Each row is a point. The window is the flat piece filled in between its corners: a triangle in 3 columns, a solid with four corners in 4, and so on. A path goes straight from each point to the next, and from the last back to the first. After which points does the path pass through the window?

Window, 4 rows:
[[-0.17 -0.03 -0.08  0.02]
 [ 0.21  0.17 -0.12  0.18]
 [-0.23  0.14 -0.26 -0.76]
 [ 0.29 -0.25  0.25  0.33]]
Path:
(1): [-0.01 -0.22 -0.53 -0.10]
(2): [ 0.11 -0.19 -0.12 -0.08]
(3): [ 0.03  0.12  0.31 -0.05]
(4): [-0.29  0.35  0.19 -0.62]
(5): [-0.06 -0.13 -0.55 -0.54]
(6): [-0.06  0.10 -0.38 -0.80]
(7): [-0.28  0.17 -0.08 -0.66]
(8): [-0.10  0.34  0.01 -0.59]
(9): [-0.21  0.05 -0.37 -0.48]
(10): [ 0.30 -0.20 -0.13  0.12]
(11): [ 0.02  0.34 -0.07  0.08]
(12): [-0.15  0.05  0.11 -0.03]
Through the window after points: 2, 4, 10, 12

Window (6 x 6):
[[ 0.18  0.72  0.31 -0.62 -0.27  0.13]
 [ 0.29 -0.29 -0.39  0.23 -0.20  0.23]
 [ 0.06  0.04 -0.07 -0.47  0.50  0.15]
 [-0.23 -0.36  0.03  0.19  0.27 -0.20]
 [ 0.28  0.02 -0.18  0.52  0.06 -0.18]
 [ 0.78  0.31  0.24 -0.42 -0.46  0.03]]
Path:
(1): [ 0.22  0.67 -0.28 -0.30 -0.09 -0.23]
(2): [ 0.33 -0.03  0.61 -0.23 -0.16  0.39]
(3): [ 0.10  0.14  0.11 -0.35  0.35  0.30]
(4): [ 0.12 -0.05 -0.39 -0.51  0.38 -0.30]
(5): [-0.25 -0.09 -0.47  0.04  0.10 -0.27]
(6): [ 0.23 -0.25  0.60  0.08  0.11  0.19]
(7): [ 0.50  0.08  0.22  0.15 -0.07  0.28]
(8): [ 0.35  0.21 -0.20 -0.22 -0.22 -0.05]
(9): [ 0.28  0.16 -0.13 -0.38 -0.33 -0.24]
(10): [ 0.54  0.21  0.22 -0.32  0.03  0.22]
(11): [ 0.76 -0.13  0.17  0.24 -0.18  0.43]
(12): [-0.15 -0.10 -0.55  0.04  0.03 -0.18]
(13): [ 0.47  0.04 -0.40 -0.12 -0.09  0.01]
(14): [ 0.18 -0.08  0.07  0.35 -0.21  0.37]
(15): [-0.02 -0.14  0.38  0.25  0.06  0.01]
(16): [ 0.04 -0.13 -0.14 -0.12  0.10 -0.15]
Through the window after points: 1, 3, 5, 9, 11, 15

Window (8 x 8):
[[ 0.10  0.16 -0.27  0.00  0.09  0.00  0.49  0.07]
 [-0.17  0.50 -0.15  0.04  0.07 -0.20  0.03  0.07]
 [ 0.16 -0.75  0.31 -0.54  0.52  0.02 -0.15 -0.14]
 [-0.11  0.03  0.89  0.69 -0.07  0.25 -0.17 -0.79]
 [-0.32  0.47  0.08 -0.03 -0.49 -0.08  0.13 -0.34]
 [ 0.10 -0.39  0.08 -0.16  0.04 -0.13  0.04  0.32]
 [ 0.39 -0.24 -0.43 -0.04  0.15 -0.15 -0.02  0.02]
 [ 0.02  0.53  0.48 -0.75 -0.42  0.42 -0.16  0.14]]
Path:
(1): [-0.27 -0.39 -0.11 -0.06 -0.09  0.29  0.24  0.47]
(2): [ 0.48 -0.26  0.21 -0.33  0.46 -0.23 -0.18 -0.23]
(3): [ 0.51  0.19  0.18 -0.31 -0.30 -0.34  0.89  0.21]
(4): [-0.24 -0.03 -0.16  0.03  0.24  0.10 -0.24 -0.03]
(5): [-0.31  0.13  0.21  0.12  0.24  0.54 -0.02 -0.38]
(6): [ 0.18  0.24  0.02  0.10 -0.13 -0.30  0.18 -0.10]
(7): [ 0.58  0.33  0.46  0.40  0.02 -0.23  0.06 -0.39]
(8): [-0.27 -0.41 -0.19 -0.15  0.13  0.03  0.00 -0.06]
(9): [-0.18 -0.34  0.10 -0.11  0.11  0.54 -0.38  0.18]
(10): [ 0.30 -0.26  0.05 -0.26  0.24 -0.27  0.18 -0.16]
(11): [ 0.57  0.08 -0.05 -0.20 -0.37 -0.25  0.26 -0.03]
(12): [-0.30  0.19 -0.18  0.07  0.28  0.07  0.16  0.00]
(13): [-0.26 -0.30  0.24  0.12  0.10  0.39 -0.34 -0.39]
(14): [ 0.17  0.10  0.59  0.18  0.02 -0.19  0.14 -0.28]
(15): [ 0.26  0.43  0.30 -0.53 -0.41 -0.09  0.06  0.02]
(16): [-0.20  0.19  0.12 -0.23  0.05  0.30 -0.14  0.10]
Through the window after points: 3, 9, 11, 13, 15

Window:
[[ 0.26 -0.21  0.07  0.08  0.53 -0.39 -0.15  0.59 -0.45]
 [-0.08 -0.05  0.15 -0.27  0.09  0.15  0.27  0.00 -0.76]
 [-0.40 -0.48  0.13 -0.39  0.25  0.08 -0.42  0.09  0.16]
 [-0.18  0.01  0.24  0.43  0.37  0.04  0.02 -0.04 -0.46]
 [ 0.09  0.23  0.20  0.18  0.11  0.37  0.15 -0.20  0.75]
 [-0.59 -0.12 -0.32 -0.62  0.38  0.28  0.15  0.89 -0.06]
 [-0.08  0.59  0.30 -0.05  0.27 -0.01  0.05  0.06  0.24]
 [-0.14  0.25 -0.31 -0.17 -0.01 -0.38  0.05  0.06  0.16]
 [-0.10 -0.24  0.94  0.42 -0.32  0.07  0.44 -0.16 -0.15]]
Path:
(1): [-0.49 -0.06  0.15  0.13 -0.30  0.29 -0.31  0.29 -0.04]
(2): [ 0.06 -0.09  0.03 -0.66  0.84 -0.09  0.34  0.05  0.05]
(3): [-0.07 -0.11  0.39  0.02  0.28 -0.11  0.05 -0.04  0.26]
(4): [-0.13 -0.11  0.26  0.18 -0.16  0.32 -0.15 -0.10 -0.26]
(5): [ 0.05  0.22 -0.29 -0.02 -0.19  0.45 -0.27  0.19 -0.16]
(6): [-0.42 -0.21  0.35 -0.26  0.77 -0.36  0.17  0.09  0.18]
(7): [-0.08  0.05  0.22  0.02  0.53 -0.19  0.26  0.08  0.15]
(8): [-0.04  0.36  0.16 -0.09  0.08  0.11 -0.15  0.28  0.00]
(9): [-0.13 -0.19  0.25  0.33 -0.28  0.11 -0.08  0.12 -0.30]
(10): [ 0.11  0.24  0.56 -0.06  0.68 -0.02  0.42 -0.36  0.38]
(11): [ 0.02 -0.22  0.28 -0.08  0.42 -0.06  0.02  0.06  0.08]
(12): [-0.02  0.43  0.14  0.39 -0.34  0.15 -0.07  0.02 -0.19]
Through the window after points: 1, 7

Window:
[[ 0.21  0.54  0.02  0.02  0.24  0.03 -0.23  0.12  0.04  0.13 -0.10]
 [ 0.26  0.25  0.01  0.44 -0.16 -0.32  0.10 -0.21  0.34 -0.23 -0.17]
 [-0.08 -0.01 -0.20  0.63  0.07 -0.02 -0.16  0.34  0.26 -0.11 -0.12]
 [-0.36  0.73 -0.15 -0.15 -0.53 -0.81 -0.41 -0.47  0.59 -0.08  0.62]
 [-0.06  0.21  0.03  0.55  0.03  0.02  0.06 -0.14 -0.25 -0.58 -0.13]
 [-0.08  0.19  0.05 -0.12  0.20 -0.16 -0.54 -0.23  0.13 -0.14 -0.53]
 [ 0.07 -0.34 -0.04  0.12 -0.05 -0.37  0.20  0.13  0.17 -0.21  0.29]
 [ 0.19  0.15 -0.52  0.37  0.13 -0.14 -0.14 -0.20 -0.03 -0.20 -0.11]
 [ 0.01  0.09 -0.17 -0.02 -0.15  0.39  0.09  0.07 -0.01  0.20 -0.39]
 [ 0.03 -1.21  0.46  0.47  0.13  0.09  0.12 -0.20 -0.10  0.66  0.26]
 [ 0.09 -0.03 -0.05 -0.06  0.30  1.01  0.46 -0.17  0.49  0.11  0.06]]
Path:
(1): [ 0.28  0.14  0.12  0.31  0.07  0.10 -0.53 -0.06  0.31 -0.27 -0.07]
(2): [ 0.12  0.20  0.03  0.08 -0.21  0.12 -0.55  0.13  0.21 -0.83 -0.22]
(3): [-0.12  0.14 -0.29  0.16  0.29 -0.37  0.38 -0.14  0.21  0.54  0.05]
(4): [-0.13  0.03 -0.04  0.32  0.27 -0.15  0.19 -0.11 -0.05 -0.21 -0.18]
(5): [ 0.16  0.14  0.10  0.47 -0.26  0.39 -0.16 -0.13 -0.07 -0.38  0.10]
(6): [ 0.05  0.17  0.18 -0.11 -0.15  0.38 -0.48 -0.09  0.13 -0.15  0.12]
(7): [-0.04  0.12 -0.29  0.30  0.35 -0.18  0.37 -0.12  0.13  0.08 -0.53]
(8): [-0.31  0.01 -0.23  0.06  0.09 -0.48  0.65 -0.22 -0.06  0.38  0.05]
Through the window after points: 4, 6
